Each point is reached from the start by the listed moves, each made once or not at all, plus a little noise. Is the number of moves made odd or even? Then give how often each move was made.
In the rows, zero is written as 128.

Moves:
(1): [169 132 132]
(2): [128 163 137]
(3): [129 105 172]
Start: [118 114 133]
Points:
[119  92 176] => odd (0, 0, 1)
[159  91 183] => even (1, 0, 1)
[160 123 136] => odd (1, 0, 0)

Moves:
(1): [187 116 111 128 125 121 123 137 139]
(2): [136 162 129 125 130 138 119 121 135]
(3): [132 125 163 126 123 118 127 117 134]
(4): [116 111 140 176 127 152 120 103 128]
(5): [127 125 134 122 175 127 114 123 126]
(6): [132 106 146 110 129 180 151 125 106]
(7): [132 135 124 126 140 122 172 107 106]
(8): [137 146 141 149 134 123 127 174 129]
(9): [123 120 129 127 136 135 151 132 165]
Start: [135 156 118 124 146 106  99 133 109]
Points:
[205 176 157 182 157 112 122 122 117] => even (1, 1, 1, 1, 0, 0, 1, 1, 0)
[137 129 140  99 212 154 175 105  99] => even (0, 0, 0, 0, 1, 1, 1, 0, 1)
[197 139 133 154 144 187 104 105 109] => even (1, 1, 0, 1, 0, 1, 0, 0, 0)
[192 144 164 188 207 107 132 130 138] => odd (1, 0, 1, 1, 1, 0, 1, 1, 1)
[196 112 181 170 152 163 133 154 146] => even (1, 0, 1, 1, 0, 1, 0, 1, 1)
[198 170 109 110 212 107 140 116 136] => odd (1, 1, 0, 0, 1, 0, 1, 0, 1)
